Each row is a point. A path goes straight from each point to the next, and from the last back to the first. The post is the endless flat space through its rows: a point in 2 columns, a line in 3, a plane in 4, and so on, so that a path can go around it. How many times does the path go around the post? Going back the other way cancels.

Post (1 x 2):
[[-1.0  2.8]]
Path:
[[ 3.9  2.9]
 [ 0.3 -0.4]
 [-0.9 -3.4]
 [ 0.6  2.3]
 [ 0.7  3.8]
 [-0.7  7.6]
 [-4.5  2.6]
 [-2.2  1.1]
 [-1.8 -2.1]
 [-2.6  2.3]
 [-3.5  7.0]
 [ 0.1  9.0]]
Times around: 0

Post, 5 rows:
[[-0.5  4.7 -0.7  1.1 -4.7 -6.6]
 [-0.3  0.5  4.9  3.9  7.0 -3.1]
 [-1.5  3.4 -1.4  6.0 -0.2 11.8]
 [ 0.8  3.5 -0.9  3.8  2.9 -3.4]
 [ 1.8  2.7  0.9  1.0  1.8 -0.1]]
Path (22 x 6):
[[-0.6  7.9  1.9 -0.3  1.3  3.2]
 [ 0.2  7.2  2.3  7.6  2.2 -3.8]
 [ 3.2  3.5  0.4  3.1 -4.6 -1.0]
 [ 3.9  0.3  0.7  2.5  0.0 -3.5]
 [ 1.0  2.6 -3.5  3.9  1.8  6.2]
 [-6.1  1.2  1.3  2.0  1.9  1.9]
 [-5.2  6.5 -1.6  5.0  0.3  0.5]
 [ 4.3  8.9 -0.1  2.4  2.8 -4.0]
 [-1.4  8.0  4.6  3.5  0.5 -2.7]
 [-5.4  4.5  2.2  3.0  0.0  0.2]
 [-3.4  2.4  4.4  4.5  4.0 -1.6]
 [-0.8  5.5  2.1  6.2  3.0 -2.9]
 [ 7.5  6.4 -1.1  3.2  2.4 -1.4]
 [ 2.3  0.4  0.7  2.6 -6.5 -1.4]
 [ 1.8 -1.2  2.1  0.6  4.4 -3.3]
 [-6.5 -0.2 -2.8  4.1 -1.1  4.0]
 [ 4.0  4.1 -6.0  0.1 -1.0 -4.0]
 [ 4.9  0.3 -2.3  2.6  3.1 -2.2]
 [-2.7  1.3 -3.1  2.2 -2.2 -0.1]
 [ 0.1  0.7  2.3  0.7  5.8  0.1]
 [-2.5  0.2  2.8  0.3 -2.1 -1.2]
 [-3.5  2.2  1.7 -1.2  2.7  1.3]]
Times around: 2

Post:
[[  2.7  -5.1   2.3  -4.7   5.0  -2.4  -0.4  -1.2  -0.3   4.2   0.5  -5.3]
 [ -3.7   0.2   3.5   0.3   1.9   2.7   3.4  -4.1  -6.1  -0.9   2.4   1.9]
 [  2.6   1.3   0.3  -0.8  -6.8   3.1   1.7  -3.8   0.5  -5.2  -5.4   0.8]
 [ -4.3   2.1   2.6  -2.8   0.6  -4.2  -1.4  -0.5 -10.0   6.7   4.5  -0.8]
 [ -5.2  -1.5  -3.4   2.9  -1.5  -3.1   4.5   4.7   1.5   1.1  -5.5   6.1]
 [  0.4  -0.5  -3.4  -7.1   4.2  -3.9  -0.9  -3.6  -2.3   4.3   8.1  -0.8]
 [ -2.0  -3.1  -1.7   3.5  -2.3  -0.7  -2.7  -3.6   0.4   3.1  -8.1   6.0]
 [ -1.4  -1.7   5.3  -0.2   1.8  -5.9  -4.1  -2.2  -1.9   1.0   9.2  -3.5]
 [  0.6  -4.9  -5.6   4.0  -2.5   0.5  -0.2  -1.3  -3.3  -6.3  -8.1   1.7]
 [  4.4  -1.5  -3.3   1.0   1.9   0.4  -1.8   1.8  -0.6   7.5   3.1   0.4]
 [  1.2  -3.2  -1.9  -0.6  -1.9   3.6  -2.8   1.4  -0.3  -6.3 -11.6   8.6]]
Path, 19 rows:
[[-2.7 -0.5 -0.6 -3.4 -2.4 -0.5 10.3  0.9  1.7  0.4 -4.0  5.2]
 [ 3.2 -7.2 -4.2 -0.7 -0.6  3.3 -5.0  2.8  4.8  1.9 -1.8  7.1]
 [-1.7 -0.2 -5.1  3.9 -0.3  4.0 -3.1 -0.1 -9.4  4.6 -4.8  4.7]
 [-0.2 -2.0  1.7  1.9  8.6  0.1 -1.1 -4.0  0.5  6.3 -0.1 -5.8]
 [-0.6  2.2 -3.4 -0.8  5.2 -2.8  5.0 -0.5 -8.3  0.6 -0.1  5.1]
 [ 2.9 -5.0 -1.1  1.0  1.1 -2.8 -0.1 -3.1 -1.3 -1.8  2.4 -0.7]
 [-0.3 -1.2 -0.5 -1.3 -5.6 -1.7  0.4 -1.3 -9.2 -4.2  0.6  5.3]
 [ 4.1 -2.5  3.9  1.0  0.5  0.6  3.4 -3.0 -1.9 -0.2 -1.9  3.4]
 [-1.4 -3.6 -0.7  1.3 -0.9 -0.4  1.0 -2.7  1.6 -0.8  0.1  5.2]
 [ 0.7 -4.1 -0.2 -1.8 -2.4  1.2 -5.7 -1.4  0.3 -0.1 -2.1  0.4]
 [ 1.2 -0.9 -2.8  5.4 -3.0  0.8 -3.2  1.5  0.3  5.8 -6.9  0.2]
 [ 0.5 -0.1  0.7  1.7  2.5  2.4  0.6 -4.7 -0.4  6.9 -3.1 -1.8]
 [ 1.2 -0.6 -6.0 -4.4  0.0  1.7 -0.5  2.5  5.6 -6.6  2.6  1.0]
 [-3.8 -0.8  4.0 -7.2 -0.4 -1.1 -3.1  2.6 -4.2 -2.2 -0.2  3.2]
 [ 5.1 -5.3 -4.1  0.2 -1.5  1.1  1.1  1.6  1.6  3.5 -3.9  1.1]
 [-1.0 -5.7  0.2 -3.1  0.9  0.4 -4.1 -6.3  1.4 -0.1 -1.2  1.3]
 [-1.1  0.5 -1.3 -1.6  1.3 -1.4 -1.4  0.9 -4.4  3.2  0.5 -3.7]
 [ 1.4  3.7 -2.2  0.6  2.6  0.4  4.7  1.5 -4.6 -3.3  7.8 -1.2]
 [ 1.7 -2.6 -3.2 -4.0  3.7 -5.6  2.3  0.2 -4.2 -1.1 -3.6  2.9]]
Times around: 2

Post:
[[  4.0   0.5  -0.3  -0.5   0.6   7.8  -9.8  -7.9   6.4   5.7   0.0  -8.8
   -2.1  -2.9  -8.6  -0.6   7.5  -2.7]
 [  1.4  -4.9  -1.6   0.1   0.3  -1.4   0.4  -1.5   1.5   4.8  -3.8   2.7
   -1.1  -2.2  -1.6  -1.1  -1.4   2.0]
 [  2.5   1.3   3.1   2.1  -2.7   2.1  -2.0  -3.4  -1.0   1.1  -0.2   3.6
   -0.7  -3.9  -4.7   2.3  -1.7  -0.3]
 [  0.3   1.8  -1.0   4.8   0.8   0.5  -3.7  -0.7   5.0   5.6  -3.9   0.6
   -4.9   2.6  -6.5   3.4   0.5   0.9]
 [ -6.7   3.7   2.0   4.9   3.7   1.7  -1.0   1.4  -1.0   1.2   0.8  -1.7
    1.9  -2.3   0.3  -7.1   1.1  -1.5]
 [ -0.2   1.2  -3.9   0.5   1.4   0.2  -3.2   0.8  -1.2   5.1   3.1   3.5
   -3.9  -2.7  -2.0   1.1   1.3   2.8]
 [  5.7   3.4   3.4  -3.9  -0.5   2.9  -0.7  -5.0  -1.9   5.4   0.0   7.6
    3.3   4.3  -4.5   1.3  -1.2   5.8]
 [ -1.0   0.4  -1.7   0.9   2.5  -0.2  -0.2   0.3   2.6  -4.8  -0.6   0.8
    0.9   0.6  -4.7  -1.1  -0.1   2.6]
 [  1.1  -1.6   0.5   3.3   5.3   1.6  -2.9  -2.8  -2.3   7.7   1.9   4.2
    6.2   3.1   3.7   6.0   1.3  -0.5]
 [  2.9   1.9  -4.8   1.7  -3.5   4.4  -4.9  -0.7   2.1   2.2   3.5  -5.2
    2.0   1.1  -2.2  -2.3  -0.4  -4.8]
 [  2.7   2.8   2.2  -3.1  -1.0   1.7  -2.2   0.5   2.5   2.0  -0.6   2.0
   -1.0   3.1  -1.4   2.3   3.1  -3.0]
 [  5.5  -4.3   6.2   1.3   5.3 -15.2   4.2 -15.8  -4.6  -3.4   4.3  -6.2
   -4.3   2.4  -6.8  -6.4   4.4  -1.8]
 [  2.3   4.4  -1.6  -0.3   3.5  -2.1  -5.5   2.1  -1.0   0.6  -3.9  -1.6
    1.7  -2.5  -1.8  -2.6  -3.7   1.2]
 [  0.3   3.6  -0.3   5.1   0.2  -3.3   0.6   3.4   2.6   6.4   0.6   1.2
    4.3  -0.8  -0.2   2.1   4.2   2.2]
 [  2.2  -1.3  -1.3   3.0  -1.8  -2.0  -0.9  -2.0  -4.5   2.5  -3.2   0.1
   -2.6   1.1   4.2   3.0   1.6   3.9]
 [  4.1  -3.2   4.0   6.5   1.6  -5.6  -3.9  -1.6   1.5   1.0  -0.9   5.0
   -4.2   0.7   3.4  -2.8   1.0   6.4]
 [  6.9  -3.5   6.0  -3.0   2.0  -2.2  -2.2   2.3   1.8   0.1   1.8  -4.8
   -2.7   3.2  -1.4   4.6  -4.0   6.5]]
Path (18 x 18):
[[ -0.6   6.4   2.5   6.1  -3.3  -0.1  -3.2   2.2   0.9   3.0  -3.4 -13.6
    0.3   0.6  -4.3  -2.4  -1.4   0.7]
 [ -0.2   2.0   5.1   0.9   0.5   3.1  -2.9  -3.1   1.8   0.0  -2.5  -4.3
    4.4  -1.1  -4.0  -1.2   3.7   4.8]
 [  4.5  -5.7   2.5   3.6  -2.7  -1.4  -7.3   2.5   6.9   2.7  -2.6   0.5
   -4.5  -0.3  -2.4   0.3   7.0  -1.5]
 [  4.6   2.7   5.2   2.7  -2.2   3.7  -0.3   3.3   4.3   2.2   4.6   4.3
    5.0   0.8  -3.5   2.6   2.3   5.7]
 [  9.7   5.0   3.9   0.4   3.3  -4.6  -4.5   1.0  -1.3   2.0  -0.7  -1.3
    1.9  -1.0   2.8   1.7  -4.4  -0.8]
 [  6.8  -0.2   2.6   1.1   0.5  -6.1  -3.4  -7.5   1.1   0.9   2.3   1.6
   -0.3  -3.1  -3.4  -2.6   2.7   4.8]
 [ -3.6  -3.7   3.3   8.0   3.0  -6.5   2.0  -4.7   3.0   5.8  -5.7  -0.4
    3.5  -3.2  -1.0  -3.4   2.6   1.3]
 [  5.6   1.8   1.6   2.7  -1.1  -1.6  -1.8  -1.8   6.6   0.3   3.3   1.8
    3.6   3.0   2.8  -3.1  -1.7   2.6]
 [  1.7  -0.5  -1.6  -0.7  -6.7   7.4   1.3   3.9   1.2   1.6   2.1   1.2
    0.1  -3.6  -1.1   4.2  -2.6   0.0]
 [  1.6   5.6   0.5   2.2  -0.6  -0.1   1.2  -2.5   2.5  -1.1   0.8  -0.5
   -2.3   4.2   0.3   2.6   2.0   2.9]
 [  2.7   1.0   2.9  -3.5  -2.4   1.1  -5.2  -5.9   0.0   5.8  -2.8   0.0
    2.1   2.2  -2.2  -3.0  -4.1   3.9]
 [  2.5  -2.8   3.2  -1.0  -1.9  -0.7  -5.3  -1.0  -2.8   3.8  -0.4   2.2
   -0.3  -0.1  -0.7  -2.9   0.7  -0.2]
 [ -2.4   2.3   1.6  -3.0   0.4   5.6   0.3   2.2   0.0   1.8  -2.4   1.8
    5.9   7.5  -1.4   1.7   0.3   3.6]
 [  3.8  -5.5  -1.1   6.8   1.1  -3.6   1.4  -1.5   0.9   8.2  -1.3  -2.7
    0.8   6.7  -0.8   5.8   1.1   1.3]
 [  6.4  -0.9  -3.3  -0.2   8.0   5.9  -5.7  -4.7   4.2   7.2  -2.8   4.2
    0.3   0.2  -4.2   2.3   5.7  -0.1]
 [  2.6   5.3   2.2   2.9   3.4   2.6  -6.2  -5.0   0.2   0.3   2.6  -5.0
   -1.5   3.1   0.9   6.2   4.7  -2.0]
 [ -1.2  -0.2   1.1  -1.2  -3.0   5.5  -2.9   0.6   2.8   1.6   1.7   2.3
    0.5   5.6  -0.7  -1.0  -2.4   2.2]
 [  3.9  -4.7   2.1   0.5  -4.7  -3.1   0.8  -3.5  -2.6   3.6  -2.6   1.5
    2.4   1.0  -1.8   8.8   1.5   0.3]]
Times around: 2
